Each row is a point. To make a cloud, some directions were put in groups of two or more. Within a group, all points are equally far from the middle, so they leave a hole (a ring in 2 directions, a hollow ball in 3). The other directions are filled evenly. Then the cloud was stretched, turned, moved and blurred a little. Count the holes, and give their numbers of directions, smallest first.

Cloud (19 x 3):
[[-4.8 -0.6  2.4]
 [-0.4  4.2  4.8]
 [-2.4 -3.3  0.7]
 [ 6.3 -0.9  0.4]
 [ 3.4 -4.0 -1.7]
 [ 3.1 -3.3 -5.4]
 [-0.3  2.1 -4.8]
 [-0.4 -1.5 -4.1]
 [-5.0 -1.2  3.0]
 [-3.1  3.5  4.3]
 [-4.2  1.5  2.3]
 [-2.3 -3.9  1.5]
 [-1.5  2.9 -1.4]
 [-3.2 -4.1  3.0]
 [-3.6 -3.3  2.2]
 [ 5.4  4.5 -0.9]
 [-3.0 -2.0  0.3]
 [-2.0 -1.0 -1.9]
 [ 3.0 -3.5  3.8]]
Holes: 1 (2)

Cloud, 27 rows:
[[-3.3 -1.3  0.2  3.3]
 [-1.5 -0.5 -4.0 -0.1]
 [-1.7 -0.3 -2.9  1.9]
 [-3.6 -4.4 -1.5 -3.4]
 [-0.1 -6.9 -0.2 -1.2]
 [-2.8 -4.6  1.5  3.0]
 [-2.7 -5.3  1.0 -4.9]
 [-3.4 -1.6 -2.7 -3.6]
 [-3.0  0.4 -1.4 -4.8]
 [-1.3 -3.6  6.7  0.8]
 [ 0.2 -3.9  4.8 -5.3]
 [-3.1 -3.2  4.9  2.2]
 [ 3.4 -0.3 -0.6  2.3]
 [ 2.5 -4.3  2.8  2.6]
 [-1.7 -5.4  2.1 -5.2]
 [-0.7 -5.9  1.4 -4.8]
 [ 2.8  1.8  4.9  0.4]
 [-3.7 -3.8 -1.9 -3.3]
 [ 1.9  0.2 -3.2 -2.9]
 [ 2.1  0.5 -1.7 -4.6]
 [ 2.4 -4.7  0.4 -4.2]
 [-2.4  0.3 -0.5  3.3]
 [-3.2 -3.7  2.2  3.1]
 [ 3.1 -4.8  0.3  1.0]
 [-3.7 -0.1 -0.7 -5.0]
 [ 2.2 -5.8 -0.2 -1.8]
 [ 2.8 -2.5  1.5 -5.4]]
Holes: 2 (2, 2)

Cloud, 50 rows:
[[-0.5 -1.3 -4.1  2.7 -0.7 -0.5]
 [ 5.2 -4.0  1.2 -2.8  8.7 -1.5]
 [ 0.7 -1.1  3.2  1.5  2.7  2.7]
 [-0.8 -6.9  0.1  2.1  4.1  1.6]
 [ 5.3  0.8  0.6 -5.8  4.1 -0.2]
 [-1.5  0.8  4.6 -1.2  0.5  2.7]
 [ 6.9  6.1 -2.7  0.3  3.8 -0.4]
 [ 0.6 -1.1  2.3  2.7  6.2  1.4]
 [ 1.3  4.2 -1.1  3.1  3.6  0.4]
 [ 5.8 -0.4  0.7 -0.9 -3.4 -1.9]
 [ 1.2  8.5 -2.1  0.7  2.4 -1.6]
 [ 0.9 -2.3 -3.3  0.2  1.4 -2.1]
 [ 0.5 -1.2  0.9 -1.5  6.5  5.8]
 [ 0.0 -5.0 -0.8 -0.1 -1.6 -1.2]
 [-1.4  3.6  0.0  0.6 -4.2 -1.4]
 [ 5.9 -1.9 -3.4 -0.5 -1.0  2.3]
 [ 5.7  3.4 -1.9  1.8 -1.1 -4.6]
 [ 6.5  0.4  0.4  1.1 -3.5 -2.6]
 [ 0.0 -5.3 -6.7 -0.4 -1.9 -0.9]
 [ 1.4  3.8  2.1  0.0  2.6  6.5]
 [-2.5 -5.8 -0.3 -0.2 -0.9  3.0]
 [ 1.0  5.0 -0.2 -5.7 -0.4 -1.0]
 [ 2.1 -6.3 -0.8 -2.9 -1.7 -4.4]
 [ 3.8  4.4 -3.1 -2.2  2.8  6.4]
 [ 3.6  0.4 -5.9  0.9 -2.2  1.9]
 [ 0.7 -2.2 -2.6  1.7 -2.0 -3.2]
 [ 5.2  2.2 -5.0  1.5 -4.8  1.4]
 [-1.0 -2.5 -1.4 -1.9 -0.5 -6.2]
 [ 6.2 -1.8  0.1  1.9 -4.4  4.7]
 [-1.0 -3.0  3.0 -0.6  1.0  2.1]
 [ 2.4  1.5 -2.6 -7.1 -3.2 -2.7]
 [ 3.0 -2.6  1.1  1.6  5.0 -4.5]
 [ 5.8 -0.5 -5.5 -1.2  5.1 -0.6]
 [-2.4 -2.5 -2.6 -2.4 -1.5  2.7]
 [-0.9 -2.9  2.5 -0.2  1.1  5.3]
 [-0.5 -1.2 -0.9 -4.3  2.1 -5.0]
 [ 2.0 -5.0 -4.4 -4.2 -2.6  4.4]
 [ 0.7  3.4 -1.8 -3.9  3.0 -3.1]
 [-0.1  0.0 -1.0  6.4  2.7  2.9]
 [-0.2 -2.3 -3.4 -0.5  2.5 -1.3]
 [ 2.1  7.0  0.9 -0.9  1.8 -0.7]
 [ 0.3  6.7  1.3 -4.5 -2.7 -0.2]
 [ 1.8  0.8 -4.8 -3.3  1.6 -6.1]
 [ 2.7 -0.5 -2.4  0.5  0.9 -4.6]
 [-3.7  0.6 -5.4  1.2  1.1  0.9]
 [ 3.2  4.1 -5.0  0.2 -0.5 -4.5]
 [ 1.9  0.2  2.3 -4.0  2.0 -0.7]
 [ 4.6  3.8 -1.9 -1.3  1.2  2.5]
 [ 3.9  0.9  3.1  3.8  1.5 -0.1]
 [ 5.5  2.3 -0.9 -1.7  2.9  0.6]]
Holes: 0
